Rows are points. The last column is the point's height on a tilted bowl or saddle (a function of degree 2), plus a little noise. Count its main directions that bend up, bend down and stay straight.
In the rows, zero is written as 128.

Points (16 x 4):
[[186 126 173 133]
 [172  73  77  89]
 [144 129 103 120]
 [176  90 101 100]
 [129  94 114 116]
 [117 143  99 114]
 [149 116 149 117]
 [126 118  74 122]
 [ 93 125 185  67]
 [130  77 170  80]
 [131 116 182  96]
 [ 69 124 149  79]
 [129 163 144 112]
 [124  72 146  92]
 [ 97 187 147  74]
 [139 136 143 119]]
Directions: 1 up, 2 down, 0 straight

Points, 16 rows:
[[140  97  97 117]
 [ 64 145 120 106]
 [148  81 157 102]
 [151 144 188  89]
 [116 129  76  99]
 [163 208 142  61]
 [115 116 141 122]
 [115 132 143 119]
 [127 140 188  98]
 [103 172 166  97]
 [128  69 198  72]
 [125 153 132 112]
 [115 167 111  98]
 [147 136 128 119]
 [122 152 118 111]
 [146 180  83  80]]
Directions: 0 up, 2 down, 1 straight

Points, 26 rows:
[[107 125 133 102 115]
 [118 131  26 153  34]
 [ 81  93 136 142  95]
 [190 174 135 109  95]
 [142 176 120 135 132]
 [189 119 103 122 122]
 [142 122  82 100  98]
 [135 103 163 127 118]
 [127 169 118 149 140]
 [145  50 111 113 114]
 [114  69 103  78  93]
 [143 108 145  83 105]
 [ 93 204  79 165 106]
 [140 107 143 136 133]
 [115 149  87  78  84]
 [159 101 142 108 123]
 [101 146  97 129 113]
 [ 92  94 133 133 103]
 [ 57 139 133 151 101]
 [107  51 133 134  89]
 [141 108  71 149 110]
 [128 134 152 112 120]
 [ 67 105  74 101  61]
 [ 96 125 127 116 115]
 [107 156 143 152 140]
 [ 76 117  80 119  78]]
Directions: 0 up, 2 down, 2 straight

Points (49 x 7):
[[206  54  77 172 134 100 198]
 [ 76 138  40  73 128 115 184]
 [ 91 127 106 101  75 111 157]
 [133  93 149 139 103 177 148]
 [158 173 184 123  87 100 155]
 [171  84 106  92 104 131 161]
 [227 147  98 146 113 133 181]
 [147 134 140 163 123 143 136]
 [112 133 168 142 164 127 139]
 [124 128 100 123 123 136 139]
 [121  20 118 109 136 174 186]
 [133 129 192 137 146 130 139]
 [118 111 112 117 113 124 138]
 [137 120  49 131  76 179 188]
 [146 154 115 109  56 139 171]
 [150  90 149 176 152 162 147]
 [106 140 124  88 146 100 143]
 [140 194  96 168 102 175 182]
 [117 152 143  84 100 107 147]
 [121 101 163 120  90 167 153]
 [ 91 158 108 164 132 140 149]
 [141 134  71 145  72 186 183]
 [118  95 141 101 135 118 140]
 [ 90 120  98 116 167 141 152]
 [ 86 149  94 180 166 192 179]
 [135 117 143 173 200 142 160]
 [134  85 127  86 159 126 152]
 [117 158 156 141 110 129 138]
 [140 123 119 130 148 108 135]
 [158 145 125 140  63 117 157]
 [144 198 163  98 118 136 166]
 [173  47 155 122  99  99 170]
 [ 94 136 114 138 149 164 148]
 [146 133 164 145 109 116 134]
 [122 132 163 139 123 178 146]
 [200 160 144 136 144  94 157]
 [ 88  80 112 102 114 154 158]
 [ 97 165 155 152 165 170 159]
 [ 88 151 129 101 124  88 143]
 [ 93 116 110 142 130 118 139]
 [130 118 207 142 140 123 143]
 [150 102 108 131 117 112 139]
 [ 62 133 146 155 148  81 155]
 [105  95 116 169 125  99 146]
 [109  78 102 164  99 127 154]
 [107  90  82 127 106  56 163]
 [121 166  76 120  95  88 157]
 [ 99 136 153 105 164  95 144]
 [112  15 121 138 109 101 189]]
Directions: 6 up, 0 down, 0 straight

Points, 39 rows:
[[133 133  93 155 144 150 138]
 [158  86 149 115 115 117 142]
 [176  84  94 161 165 145 174]
 [109  83  97 158 102 105 136]
 [104 105 104  53 138 164 150]
 [133 116 138 198  53 113 170]
 [141 114  85 145 103 153 131]
 [126 153 117 182 189 125 181]
 [146 125 146 132 147 167 151]
 [118 180 159  81 187 104 167]
 [143 144 122 154 112 103 119]
 [201 163 111 123  73 104 124]
 [ 95  73 144 179 149 171 187]
 [121  91 145 117 133  97 126]
 [ 69 122 110 132 105 121 135]
 [122 143 110  95 162 125 126]
 [147 125 107 130 182 129 142]
 [157 137  33  85  32 138 155]
 [193 129 176 100 113 161 184]
 [112 140  41 144 116 128 125]
 [ 47 111  98 134  86 187 192]
 [178 147 119 157 106 162 147]
 [144 161 147 133  67 163 148]
 [168 131 111 124 152 156 145]
 [139 149 197 119  84 186 181]
 [102  89 100  81 130 103 119]
 [129 120 132  90 153 100 120]
 [145 165 171  96 131 137 148]
 [177 125 134 200 164  81 196]
 [ 89 142 132 136 113 165 144]
 [138 127 153 143 185 159 171]
 [132  97 176 196 144 104 198]
 [135 111 170 145 148  98 151]
 [131 118 150 186 125  84 163]
 [123 116 117 102 113  99 112]
 [158 132  96 122 127 112 110]
 [151 100  87 127 157  82 121]
 [145 116 134  97 106 136 127]
 [ 91 159 136 103 100 197 170]]
Directions: 5 up, 0 down, 1 straight

Points:
[[ 90 117  90  76 133  72  71 115 212]
 [ 98 136  79 141 120 149 107 148  93]
 [110  99 131 128 140 130 146 126 116]
 [135 175 123 126  81 123 126 163 119]
 [166 116 182  87 144 217 146 118 104]
 [133 136 176 150 165 160 137 182 125]
 [ 92  89  81 139 141  54 118  99 158]
 [204 175  98  99 146 110 112 132 118]
 [169 152  78 139 162 130  81 119 130]
 [149  93 120 115  54 164 152 177 177]
 [165 168  68  73 133  98 114 145 124]
 [174 220 148 123 169 133  78 178 148]
 [141 177 124 114 175 154 119 113 153]
 [111 111  98  85 125 153 203 116  72]
 [183  94 213 183 152 149 139  95 120]
 [103 104  83 183 129 121 131 158 103]
 [115  71 103 113  95  96 186 107 127]
 [133 135 175 171 130 154 147  89 102]
 [152 136 158 156 181  91 139 179  82]
 [ 88  82 175 134 139  96 120 154 121]
 [155 110 178 152 116 202 149 174 188]
 [105 192  65 144 154  92 172 102  86]
 [108 128 152 127 130 128 181 142 108]
 [145 140 147 172 118 158 134 101 115]
 [178 103 140 131  95  79  83  96 135]
 [109  95 183  86 129 114 151  96 101]
 [165 135 162 156 121 139  54 131  94]
 [ 97 103 129 136  79 128 181 153 142]
 [212 117 178  69 101 106 189 106  39]
 [122  75 119 157 100 136  79  95 168]
 [114 133 112  97 129 174 152 103  96]
 [115 167 134 152 121 101 108 176 101]
 [149 175 109  86 167 137 118 109 159]
 [151 154 145 150 127 111 144 127 118]
 [ 91 159 175 109 128 130 126 149  99]
 [153 107 172  61 101 109 125 147 106]
 [125 130 100 118 150 152 142  61 100]
 [179 157 112 131 110 107 131 139 112]
 [146 132 125 124  86 160 205 114 121]
 [161 122  55 161 166  99  95 137 101]
 [136 162 109  55 109 124 131 161 125]
 [137 105 107 127 133 159 140 138 124]
 [ 74 162 124 148 147  87 146 121  79]
 [ 89 150 120  98  65 138 111 146 113]
 [141  83 173 144 111  53 158 131 128]
 [130 153 156  95 113 131 167  90  97]
 [104  96  43 121 110 160 105 120  87]
 [106 100 158 136  89  92 153  95 133]
 [157 145 122 133 174 125  87 145 119]
 [110 104 114 131 153  97  66  73 197]
 [190 125 116 144 108 119 113 135 112]
 [108  92 110 138 114 121 190 111 104]
 [110 124  90 132 156 126 150 153  95]
 [140 109 156 139 145 125 159 182 131]
 [139 139 173 116 136 143 143 184 127]
 [ 75 150  44 117 141 120 122 143  82]
 [123  88 138 163 159 161 126 166 126]
 [145 143 101  79 132 105  98 132 138]
 [ 66 115 129 125 115 140  99  92 116]
 [118  66 139 129 175 158  48  84 147]
 [141 105  96 125 129 129 140  98 119]
 [107 144 154 127 136 150 117 132 110]
 [110 128 142  68 129 129 192 159  96]
 [147 128 153 124 165 141 103 121 119]
 [146 135 107 174 147 173 139  69  98]
 [160 138 175 147 188  68  85 174  47]
 [113  34 166 117 140 133 106 135 167]
 [183 118 103 105 128 138 171  81  88]
 [106 172 125  90 187 111 149 175 101]
 [114 180 102 101  97 145  91 126 125]
 [115  82 139 130 160  92 151 238  70]
 [ 90 126 143 104 110  64 113  91 164]
 [226 119 189 181 124 191  79 152 101]
 [117 127 153  94 139 151  63 141 110]
 [ 95 116 130 102  86  95 122 123 148]
 [ 78 155 155 115 101 148 167 102  72]]
Directions: 2 up, 5 down, 1 straight
